Each row of a before or after table is a point. The points were changed in one or more steps. Then noise was added and the rows were shuffled. The steps act on how far a point lies along the listed directions, d1 being the first. Name the steps. A step turns or swaps two directions, mirrors them in a line or flattens them onto one, adds a multiple of one to another, or multiplies one. Angles are multiples of 10 degrees, from the lower direction toward the higher: turns from -170 to 170, lines from 10 to 170 but not 90. Use the fewest steps. Two steps may share a direction if one is a turn and the other turns, adds or multiplies; they go together, in the order done. Otherwise the lowest direction goes first.

Directions:
(1): [0.51 0.22]
(2): [ 0.22 -0.51]
Before:
[[ 0.25 -0.41]
 [-0.11 -0.86]
 [ 0.00  0.19]
 [ 0.04  0.36]
 [ 0.83  0.30]
 [ 0.44  0.31]
 [-0.36 -0.52]
 [ 0.46 -0.53]
 [ 0.74  0.11]
 [-0.51 -0.28]
 [ 0.55  0.40]
 [-0.09 -0.13]
 [ 0.13  0.35]]
After, 13 rows:
[[ 0.06  0.35]
 [-0.01 -0.38]
 [-0.07 -0.44]
 [-0.07 -0.58]
 [ 0.03  0.40]
 [-0.01 -0.31]
 [-0.02 -0.12]
 [ 0.07  0.45]
 [ 0.05  0.34]
 [ 0.04  0.20]
 [ 0.03  0.19]
 [-0.09 -0.84]
 [ 0.06  0.33]]
Steps: flatten d1 and d2 onto the line at 120 degrees

Directions:
(1): [ 0.42  0.45 -0.30]
(2): [ 0.48 -0.47 -0.03]
(3): [-0.23 -0.19 -0.61]
Before, 12 rows:
[[-0.13  0.08 -0.24]
 [-0.53 -0.46  0.41]
 [-0.43  0.39  0.21]
 [-0.29 -0.30  0.24]
 [-0.47  0.78 -0.29]
 [-0.43  0.09 -0.54]
 [ 0.16 -0.27  0.12]
 [-0.72  0.27 -0.43]
 [-0.14  0.34 -0.24]
 [-0.31 -0.44  0.02]
 [-0.59  0.00  0.15]
 [-0.71 -0.20 -0.61]]
After:
[[ 0.33  0.20  0.40]
 [ 0.41 -0.02 -0.01]
 [-1.06  0.15 -0.06]
 [-0.33  0.07  0.84]
 [-0.49 -0.09  0.02]
 [ 0.33  0.30  0.16]
 [-0.24 -0.08  0.16]
 [-0.12  0.47  0.23]
 [-0.68  0.22  0.50]
 [-0.44  0.40 -0.13]
 [-0.49  0.03  0.53]
 [ 0.49  0.57  0.29]]
Steps: add -0.3 times d2 to d1; turn d1 and d3 by 130 degrees

Directions:
(1): [ 0.37  0.05 -0.02 -0.69]
(2): [-0.15  0.51  0.57 -0.06]
(3): [-0.35  0.45 -0.52 -0.14]
(4): [-0.58 -0.38  0.15 -0.34]
Before (11 x 4):
[[ 1.08  0.04  0.23 -0.37]
 [ 0.12  0.02 -0.18 -0.39]
 [-0.17  0.68  0.13 -0.77]
 [ 0.45 -0.18  0.04  0.40]
 [ 0.53  0.15  0.47 -0.56]
 [ 0.14  0.01 -0.42 -0.76]
 [-0.40  0.45 -0.08  0.16]
 [ 0.73 -0.08 -0.05  0.33]
 [ 0.29 -0.16  0.37  0.45]
 [ 0.43 -0.35  0.02 -0.18]
 [-0.59  0.48  0.32 -0.27]]
After (11 x 4):
[[ 0.45 -0.16  0.09  0.40]
 [-0.39  0.40 -0.18  0.17]
 [-0.16  0.52 -0.25 -0.77]
 [ 0.11  0.10 -0.04 -0.40]
 [ 0.30 -0.27  0.12  0.47]
 [ 0.12  0.15 -0.05 -0.77]
 [ 1.09 -0.05  0.06 -0.37]
 [ 0.54 -0.04  0.04 -0.56]
 [ 0.71 -0.03  0.04  0.33]
 [ 0.42 -0.30  0.15 -0.18]
 [-0.58  0.26 -0.15 -0.27]]
Steps: flatten d2 and d3 onto the line at 70 degrees

Directions:
(1): [ 0.53  0.05  0.01 -0.28 -0.14 -0.74]
(2): [-0.15 -0.49 -0.76 -0.28  0.01 -0.04]
(3): [-0.67  0.09  0.11 -0.05 -0.57 -0.35]
(4): [-0.03 -0.69  0.58 -0.32  0.03  0.06]
(5): [ 0.28  0.20 -0.04 -0.48 -0.57  0.50]
Before, 11 rows:
[[ 0.04  0.02  0.64 -0.40 -0.18  0.08]
 [-0.11  0.07 -0.25 -0.03  0.08 -0.50]
 [ 0.36 -0.27 -0.38 -0.35  0.08  0.99]
 [-0.25 -0.23  0.33 -0.07 -0.24 -0.38]
 [-0.04 -0.63  0.65 -0.04  0.21 -0.12]
 [ 0.10  0.35  0.69 -0.51 -0.49 -0.47]
 [ 0.31 -0.08 -0.31 -0.21  0.13 -0.13]
 [ 0.03 -0.11  0.71 -0.59 -0.81 -0.20]
 [ 0.28  0.20  0.12  0.05  0.18 -0.24]
 [ 0.56  0.24  0.62 -0.33 -0.33 -0.15]
 [-0.48  0.51 -0.39  0.64  0.25  0.28]]
After (11 x 6):
[[-0.26 -0.46  0.35 -0.83 -0.85 -0.15]
 [-0.04 -0.27  0.38 -0.59 -0.26  0.21]
 [-0.41  0.31 -0.01  0.21  0.02 -0.33]
 [-0.10 -0.69  0.94 -0.17  0.06  0.13]
 [-0.32 -0.10  0.17 -0.46 -0.65  0.50]
 [ 0.26 -0.54 -0.56 -0.17  0.50  0.55]
 [-0.23  0.29  0.24  0.12 -0.03  0.25]
 [ 0.62  0.88 -0.37  0.45  0.35 -0.13]
 [-0.13 -0.22  0.50 -0.12 -0.23 -0.41]
 [-0.39  0.11  0.36 -0.67 -0.81 -0.04]
 [-0.42 -0.07 -0.22  0.09  0.15  0.14]]
Steps: mirror d1 and d3 in the line at 60 degrees; turn d2 and d5 by -50 degrees; multiply d4 by 1.3

Directions:
(1): [ 0.07  0.10 -0.36  0.20  0.40  0.15 -0.79 -0.48]
(2): [ 0.09  0.87  0.31 -0.09 -0.52  0.17 -0.17 -0.16]
(3): [ 0.41 -0.37 -0.22 -0.25 -0.42  0.74 -0.19  0.24]
(4): [ 0.18  0.30 -0.50  0.47 -0.10 -0.28 -0.15  0.72]
Before, 14 rows:
[[-0.21  0.12 -0.47  0.55  0.12 -0.33  0.00  0.18]
 [-0.08  0.68 -0.32  0.19 -0.29 -0.11 -0.26  0.04]
 [-0.37  0.49  0.57 -0.14 -0.39 -0.36  0.50  0.06]
 [ 0.23  0.45 -0.32  0.31 -0.18  0.01 -0.16  0.25]
 [-0.29  1.10  0.47  0.10 -0.17 -0.16 -0.33 -0.36]
 [-0.17  0.04  0.29 -0.11  0.29 -0.07 -0.20 -0.57]
 [ 0.02 -0.57  0.45 -0.60 -0.19  0.46  0.01 -0.73]
 [-0.05 -0.40  0.46 -0.22 -0.22  0.22  0.60  0.02]
 [-0.02  0.17 -0.28  0.20 -0.25  0.13 -0.62 -0.51]
 [-0.45  0.07  0.47 -0.17  0.25 -0.24  0.08 -0.26]
 [-0.07  0.23  0.63 -0.54 -0.81  0.08  0.65  0.36]
 [-0.05  0.28 -0.61  0.28 -0.02 -0.55 -0.01  0.82]
 [-0.37 -0.59  0.23 -0.36  0.06  0.05  0.53 -0.15]
 [-0.51 -1.11  0.03 -0.10  0.81 -0.59  0.44  0.48]]
After:
[[-0.21  0.78  0.04  0.09  0.29 -0.23 -0.81 -0.69]
 [ 0.10 -0.19  0.35 -0.38 -0.25  0.39  0.06 -0.11]
 [-0.29 -0.14  0.71 -0.47 -0.01 -0.16  0.25 -0.89]
 [-0.03 -0.20  0.15 -0.36 -0.06  0.53 -0.39 -0.19]
 [-0.11  0.02  0.14 -0.03 -0.79 -0.09  0.43  0.17]
 [ 0.09  0.01 -0.86  0.25  0.07 -0.25 -0.34  0.72]
 [ 0.05 -0.23 -0.56  0.33 -0.18  0.17  0.02  0.42]
 [-0.37 -0.39  0.00 -0.22  0.38  0.11 -0.15 -0.68]
 [ 0.01  0.48 -0.34  0.07 -0.55  0.04 -0.02  0.39]
 [ 0.05  0.42 -0.16  0.01 -0.07  0.41 -0.84 -0.41]
 [ 0.22  0.69  0.20 -0.17 -0.78  0.66 -0.39  0.19]
 [-0.20  0.01  0.16  0.14  0.45 -0.01 -0.23 -0.70]
 [ 0.16  0.35 -0.23  0.30 -0.21 -0.14  0.08  0.42]
 [-0.21 -1.30 -0.36 -0.20  0.91  0.14 -0.46 -0.02]]
Steps: turn d1 and d3 by 160 degrees; turn d2 and d4 by 10 degrees

Directions:
(1): [-0.09  0.50 -0.06  0.11 -0.18 -0.66 -0.44 -0.45  0.51]
(2): [-0.07  0.39 -0.79 -0.30 -0.35  0.56  0.12 -0.25  0.06]
(3): [-0.44  0.07  0.56 -0.46  0.29  0.42  0.13 -0.27  0.55]
(4): [-0.21  0.27  0.52  0.36 -0.54  0.20  0.12 -0.46 -0.55]
(5): [ 0.33  0.14  0.24  0.25 -0.61  0.14  0.31  0.53  0.59]
(6): [ 0.09 -0.07 -0.14  0.05  0.15 -0.42  0.99 -0.39  0.08]
Before, 14 rows:
[[ 0.12  0.24  0.25  0.24 -0.26 -0.07 -0.24 -0.04 -0.11]
 [-0.16  0.64 -0.03 -0.18 -0.43 -0.13 -0.39 -0.51  0.98]
 [-0.38  0.65 -0.19 -0.35  0.01  0.09 -0.73 -0.16  0.73]
 [-0.10  0.38  0.21 -0.13 -0.23 -0.24 -0.52 -0.47  0.70]
 [ 0.01  0.11  0.07  0.38 -0.50 -0.12 -0.03 -0.03 -0.20]
 [-0.24  0.70 -0.14 -0.44  0.04  0.00 -0.46 -0.15  0.84]
 [-0.21  0.19 -0.79 -0.32  0.15 -0.24 -0.30 -0.69 -0.32]
 [ 0.31  0.31  0.00  0.56 -0.48 -0.50 -0.10 -0.01 -0.10]
 [ 0.00  0.07  0.11  0.24 -0.22  0.01  0.23  0.22 -0.28]
 [ 0.02  0.13  0.36  0.22 -0.54  0.19  0.37 -0.06  0.07]
 [-0.16  0.54 -0.62 -0.22 -0.23  0.04 -0.71 -0.62  0.20]
 [-0.18  0.04  0.20  0.32 -0.19 -0.32  0.37 -0.11 -0.02]
 [-0.30  0.64  0.42  0.04 -0.14 -0.38 -0.94 -0.34  0.83]
 [ 0.04  0.58  0.03 -0.04 -0.15 -0.52 -0.58  0.23  0.82]]
After (14 x 9):
[[-0.07 -0.61  0.11 -0.11  0.50  0.76 -0.03  0.41 -0.90]
 [ 0.05 -0.56 -0.04 -0.24  0.23  0.65 -0.04  0.10 -0.66]
 [-0.38  0.11  0.35 -0.12 -0.02  0.16  0.15 -0.54 -0.18]
 [-0.12 -0.36  0.12 -0.50  0.59  0.59  0.06  0.59 -0.26]
 [-0.19 -0.43 -0.24 -0.50  0.29  1.09 -0.23  0.18 -0.73]
 [-0.11 -0.18 -0.53 -0.33  0.27  0.91 -0.70  0.62 -0.62]
 [-0.21  0.23  0.33  0.07 -0.10 -0.12  0.21 -0.17  0.09]
 [ 0.20 -0.05 -0.50 -0.16 -0.44  1.23 -0.67  0.61 -0.51]
 [-0.10 -0.12 -0.53 -0.45  0.50  0.79 -0.48  0.51 -0.63]
 [ 0.43  0.03 -0.62  0.09 -0.71  0.47 -0.13  0.65 -0.28]
 [-0.04 -0.03  0.64  0.03 -0.10  0.47  0.61  0.10  0.13]
 [-0.27 -0.11  0.26  0.12 -0.04 -0.13  0.65 -0.25 -0.11]
 [ 0.03  0.07  0.43  0.02 -0.09  0.26  0.05 -0.01 -0.10]
 [-0.24  0.03  0.44  0.05 -0.26  0.31  0.19 -0.07  0.01]]
Steps: multiply d1 by -1; add -1 times d2 to d6; turn d3 and d5 by -110 degrees

Directions:
(1): [ 0.40 -0.28 -0.14 -0.09  0.73 -0.13 -0.83 -0.06 -0.06 -0.39  0.20]
(2): [ 0.06 -0.28  0.85  0.40 -0.38  0.13 -0.10  0.34 -0.18 -0.56  0.29]
Before:
[[ 0.34 -0.24 -0.23 -0.18  0.86 -0.12 -0.66 -0.45  0.03 -0.32  0.03]
 [ 0.41 -0.04 -0.36 -0.37  0.71 -0.39 -0.37 -0.13  0.14  0.18 -0.08]
 [ 0.12  0.02 -0.39 -0.05  0.15 -0.11  0.22 -0.10  0.10  0.03 -0.26]
 [ 0.40  0.03 -0.41 -0.15  0.45 -0.27 -0.13 -0.23  0.07  0.22 -0.03]
 [-0.14 -0.08  0.85  0.51 -0.63  0.15  0.21  0.53 -0.24 -0.66 -0.04]
 [-0.38 -0.05  0.44  0.43 -0.62  0.04  0.71  0.16  0.01  0.28 -0.10]
 [-0.29 -0.01  0.57  0.52 -0.97  0.24  0.86  0.11  0.13  0.19  0.01]
 [-0.45  0.55 -0.30 -0.08 -0.92  0.08  1.11 -0.03  0.31  0.48 -0.27]]
After:
[[ 0.30 -0.06 -0.92 -0.22  0.85 -0.14 -0.41 -0.54  0.22  0.31 -0.09]
 [ 0.03 -0.01 -0.12  0.14 -0.16  0.01  0.44  0.00  0.06 -0.03 -0.19]
 [-0.04 -0.03  0.72  0.17 -0.66 -0.07  0.53  0.31  0.03  0.10 -0.09]
 [-0.02  0.49 -1.30 -0.54  0.26 -0.18  0.30 -0.46  0.38  0.58 -0.28]
 [ 0.10  0.12  0.32  0.27 -0.50 -0.07  0.50  0.04  0.01  0.11 -0.04]
 [-0.14 -0.18  0.91  0.41 -0.61  0.16  0.35  0.06 -0.06 -0.45  0.05]
 [ 0.34 -0.18 -0.44 -0.19  0.98 -0.19 -0.85  0.01 -0.08 -0.48 -0.06]
 [ 0.05 -0.10 -0.77 -0.11  0.75 -0.26 -0.27 -0.33  0.12  0.39 -0.22]]
Steps: mirror d1 and d2 in the line at 50 degrees
